Rows are points. The last column is the point's height on a tilted bowl or saddle (a function of degree 2), plus a little noise. Count its main directions that bend up, bend down and stay straight.

Points (10 x 3)
[[ -2  -2 -36]
 [ 27 -15 -30]
 [-60 -32  29]
 [  6 -11 -32]
 [-37  11 -36]
 [-25 -18 -14]
 [  4   5 -41]
 [-29  -7 -21]
 [-17  24 -60]
 [ -3  15 -52]]
Directions: 1 up, 1 down, 0 straight

Points (18 x 4)
[[-20  13  21  32]
 [-30  -9  12  10]
 [ 16  21 -26  25]
 [ 31  15  47  47]
 [-10 -25  23   6]
 [-28   2 -22  15]
 [  3  13   3  20]
 [ 14 -15 -13 -16]
 [-13  -2 -29   4]
 [ -9   0 -13   5]
 [ -6 -40  60  60]
 [  9  13  50  49]
 [-53   9  21  37]
 [ 16 -18 -48 -29]
 [ -6 -11 -31 -12]
 [ 10 -25 -12 -23]
 [  7  33 -44  60]
 [ 34   7 -40  -2]]
Directions: 1 up, 0 down, 2 straight

Points (15 x 4)
[[  7   2  49   2]
 [ 26   2  -4  -6]
 [-18  12  46  10]
 [-38  10 -15  16]
 [  5 -52 -14 -18]
 [ 14 -45   5 -24]
 [ 29   8  -6  -2]
 [-20  14 -14   7]
 [-11  60 -15  60]
 [-41  21 -38  45]
 [ 28  -8 -19  -5]
 [ 12  -2  37  -4]
 [ -3 -39  42 -37]
 [-16  30  -4  21]
 [  5 -23  16 -28]]
Directions: 2 up, 0 down, 1 straight

Points (22 x 5)
[[ 42  17  -6 -26  -5]
 [-21  48 -60  -1  27]
 [-20  27  18  -1   2]
 [  4  23  30 -16   4]
 [  4  38  23  15 -26]
 [ 19 -11 -40   7   3]
 [ 13 -41  44 -34  60]
 [  1 -20  13   2   1]
 [ -2 -50   4 -19   6]
 [ 20  -9   6   9 -10]
 [-42  -9 -12  34   0]
 [ 16 -25  -9 -25  11]
 [ 46 -14  -1  17 -10]
 [  4 -28  27 -13  18]
 [-10  -3  21  49   6]
 [ 48  -3 -14  35 -23]
 [-18 -34 -28 -19 -16]
 [ -4  24   7   8 -16]
 [ 20   0  -4  -6 -10]
 [ -9 -23 -27  46   3]
 [ 44 -15  46  18  10]
 [-34 -16 -30 -44  -9]]
Directions: 3 up, 1 down, 0 straight

Points (22 x 5)
[[ -5  24  33  44 -36]
 [ 24  38  24 -18   0]
 [-31   4 -54 -31  -2]
 [  1 -40  22 -38  30]
 [ 14  29  -2 -36   0]
 [-33 -16  39 -11 -13]
 [ 50 -11  30  60   1]
 [  5  47  -2  -7  -2]
 [-32  28   0 -42   3]
 [ 34  20  -2 -13   6]
 [ 31  -5  46  27   8]
 [-45 -58  -4 -14  -2]
 [ -9  22 -30  -7  -3]
 [  3 -34  -4 -34  18]
 [-47  39   0  -6   8]
 [ 14   4   4  34 -14]
 [-14  54  32  -7 -13]
 [-43 -33  44  -3 -18]
 [-57 -24  33  45 -60]
 [ 35 -25 -10  55 -16]
 [ 16   6  13   3   2]
 [-23 -42  47 -13   5]]
Directions: 1 up, 2 down, 1 straight

Points (45 x 7)
[[-19 -11 -32  21  -8  -6  22]
 [-38  10 -24 -24  13  -6 -17]
 [-10   3  28  -7  13   5  -3]
 [ 23   1  10   9   5  12   3]
 [-23  -7  -1  12  18   6  -1]
 [-10 -18 -31  16  42  25  52]
 [ 10   0  -1  17  32 -12   8]
 [-10  40  14  10 -11 -11  -6]
 [ 32  25 -21 -10  21 -10  60]
 [-36 -20   7   1 -26   6 -12]
 [ 23 -42  29  14 -25  -9  33]
 [-18  25  12   4  39  -7  18]
 [-32  19 -25  11  17   9  17]
 [ -6  -9   2 -60  -4   7   6]
 [-21  -4 -22  -4   5   1  -7]
 [-21  15   5  -4  -6 -20 -31]
 [ -1  10  -1 -21  47  -1  17]
 [ 10 -20 -16  20  18 -13  23]
 [  1  39  22  -9  22 -10  23]
 [ 17  12 -38  18 -22  11  19]
 [  5 -15   0  23   1   2   6]
 [-23  18   5  -4   3 -11 -20]
 [-51  -2   1  30 -37  -7  -4]
 [ -9  12  -2  -6  -2  16 -24]
 [-11  15 -10   8  -9 -21 -18]
 [ -2  13   5 -53   2  15  -8]
 [ 30  -8 -27 -38 -10  -3  58]
 [ 10 -25  30 -32  15   0  28]
 [-15  -9 -16  15  -3   6   2]
 [-15 -27   5 -19  14  37  11]
 [-19 -36  47 -17   7 -11  11]
 [ -4  39  -5 -17  -9   7 -24]
 [ 30 -18   1  26 -10 -30  -3]
 [ -1  -7  14 -15 -46 -14 -29]
 [-30   4  52 -37 -58   6  23]
 [-28 -31  19  11  11  -2  -3]
 [ -5  12 -13  25 -31  15 -27]
 [ -6   1 -22  11   4  21   1]
 [ -7  -9  -4 -13 -43 -29 -38]
 [  0  10   9   3  -3  -4 -17]
 [-12  22   3 -12  14  11  -9]
 [  2 -10  -4 -48 -11 -20  -3]
 [ -9  10 -35   1  36  -8  45]
 [ 15   6  29  20  24   2   6]
 [ -5  25 -23  16 -10  -4   4]]
Directions: 3 up, 1 down, 2 straight

Points (47 x 7)
[[ -6  18  15   1 -35  22  21]
 [ -2 -19 -12  -6 -30  13   6]
 [ -3  29   5  17 -15 -52  39]
 [ 23  21  -5 -11  -7 -42  19]
 [  1  10   6 -26 -21   0  14]
 [ 26  -4   6  31 -39   4  23]
 [ 12 -11   0  16  53  -2  -8]
 [-24 -26  17  16 -13  -6  13]
 [-11  -2 -17   3 -13   8   7]
 [-15  60 -18 -41  -5   6 -27]
 [ 43 -10   4  -1   0 -15  -9]
 [ 26 -10   7  20  -9 -14  -1]
 [  7  12   9  -9 -15  23  -2]
 [ 13  22 -13  11  -2  -5  13]
 [ 33  20 -56  10 -17 -29  42]
 [-18  -8   7  44  22  -7  23]
 [ 24 -18 -28  10  16  -3 -17]
 [ -8   9 -12  13 -20 -32  43]
 [  7   9  15   1  26  27 -11]
 [-29  29 -41  43   3   1  56]
 [-42 -36  -8 -21  28  31 -19]
 [ 25   1  -7 -21 -17 -24  25]
 [ 17  -2 -14 -13  12 -11  -3]
 [-10 -14  25   6  25 -13 -12]
 [ -6 -45  24  19   9   4 -10]
 [ 23 -16  -9  16 -53 -42  60]
 [ 58 -21 -27 -18  -2   1 -11]
 [-31  10 -16 -18  -3  -7   0]
 [ 21 -16  12 -46  -7  40  -4]
 [ -7  -1 -15 -19 -46  -2  44]
 [-25  23 -26 -21 -22  -2  16]
 [  5  -7  -8  -7  21 -24  -8]
 [  5 -23   7  -5  -9   1  -1]
 [ 11   4   4 -22 -10 -24  14]
 [-38   1  -9  -2  17  15 -12]
 [ 19  13  36 -13   3 -19 -11]
 [ 26   0  16   3 -26  13   5]
 [-29 -16 -28   0   4  -6   2]
 [-33 -36  20 -10  31  -8  -9]
 [  0   7   2   7  -5 -17  13]
 [-30  -5   3   6  16  15  -4]
 [-21  14 -25   5 -15  -4  24]
 [-13 -28 -11  25  18  23  -5]
 [  1   0 -12   2 -20  -2  18]
 [-20  26   2  -8  32  15 -23]
 [-43  22   1  14  -4 -21  26]
 [ 22   9 -16  -9  11  14 -13]]
Directions: 2 up, 2 down, 2 straight

Points (71 x 9)
[[  7 -12   2   0  11 -11 -14 -12   1]
 [  6  11 -17  -5  -9   6  -9  24  28]
 [-24   3  -3   8  18 -16   3 -16 -11]
 [ -1  -4  36   9   7 -39  -2 -15 -15]
 [  9 -13   6  -1  -4  -7   2  22  13]
 [ 19   8 -15   6  22  14  23 -24  19]
 [ -3   0 -10   6 -13  20  15   7   9]
 [-33  -6 -12 -12 -17   6  43   0  51]
 [  8  -9 -27  -4 -14   4  10   6  11]
 [-31  11   4  16   8  -5  -9  -9  -2]
 [  3  23 -27  12 -35 -15 -25  22  32]
 [ -4  11 -60  16   5  12   8   8  19]
 [-11   9  -8 -10 -17  14 -10 -23   8]
 [  9  14  -8 -13   6  29  22  23  48]
 [ -1 -20  13 -13   5 -23 -31 -16  14]
 [ 28 -25   1 -32  15  16 -24  14  60]
 [  7  14 -18  23   0 -20 -17  -3  12]
 [ 19  27  27 -10  -8  -8  -1   9 -12]
 [-20  10  -9   1 -11   8   1  -8   6]
 [ -7  -2 -14   1   1  -2   5   4   3]
 [ -1 -16   4 -13  -8  -2  14  17  17]
 [-24   1  17  10  13 -16  -7  30   1]
 [-15 -13   5   4  33  19 -12  -1  -5]
 [-10   7  19  14  21   2   2   0  -6]
 [ 17 -13   0 -11   4 -29  -3 -22  11]
 [-31   1 -39   2  -1   4  -8 -23   9]
 [  3  -7  -3  -5  -8  -9  15  27  20]
 [  8  -5  -3  28 -26   5  -3  23   6]
 [ -9   8  -5   5  -1 -15  11   7   3]
 [ -4 -15 -31 -12  22  12   1 -11   6]
 [ -1 -14  -3   5   6   0   4  13   5]
 [-31 -23   4  29   5   0  10  -1   2]
 [-20  -6   2  -2  -3  -7  15  16  12]
 [  2  32 -14   2  17  -2  27  -2  26]
 [ 10   4 -12  13  -6  25   1  21  23]
 [-18  -8 -20 -13  26   9 -19   4  10]
 [ -5 -12   7  31  11 -18   9  -9  -6]
 [-26   4  -8  27   3  -9   8   9   6]
 [-17  13  -8  32  -9  -8 -21 -17   2]
 [ 19   7  31   2   5  12  17 -14  13]
 [ 25   8 -14 -22  -5  -4   2  11  27]
 [ -1  -2  -8 -17  -1   3  10  -9   9]
 [ 19   0 -52  -8   5  26  10 -16  23]
 [  2   8 -13 -13   4   6 -12  28  32]
 [ 15  -8  -1 -11  -8 -20  32 -12  16]
 [-10  16  -6  30 -17  -9  -2   4   1]
 [  7  -7   6 -20   6 -26   5 -10   3]
 [-23 -10  -6  18  11  23  12   8   7]
 [ 13 -33  -8  -8  15  35   5   9  32]
 [ -5   1  -5  18   4  11  11  -6  -2]
 [-12  15   5 -10  14  18  -2   4  13]
 [-23 -10  14  -1 -13  -7  13   5   7]
 [ -3  -1   3 -11  44  -6  16  -1 -15]
 [  9 -17  17   0   2   1   7  22  13]
 [ 13   6  -5  18  24 -20  -8 -11   4]
 [  5 -24   9   0   0 -15  24  -9   9]
 [ 42  -8 -30   0 -14   7   1   0  20]
 [  0  -2 -15 -10  -5  -4   6  12  14]
 [ 20  12  14   2  22 -10  11 -21   6]
 [ -7   9  31   2 -10   1  24  29  15]
 [-15 -15   7 -24 -15   7  28  22  43]
 [-28   0   7 -38   4   1 -11  -7  17]
 [ 23   1 -34 -16 -19 -30  12   6  39]
 [ 35 -32 -15  10 -18 -13 -13  18  36]
 [-12  36  13  13   6  -7   8  28  15]
 [  1 -28  13  18   2   1   8 -24  -2]
 [-20   7  -6  16  -3  16 -10  11  13]
 [-13  -2 -17  -9 -24  -2  -3  -1   8]
 [ 11  -2   9  19 -20  14  -2 -15 -12]
 [  1  15 -10  11  -2   8  14 -19   1]
 [-11  -2  -5  -1   4 -25 -20  -1   5]]
Directions: 6 up, 2 down, 0 straight
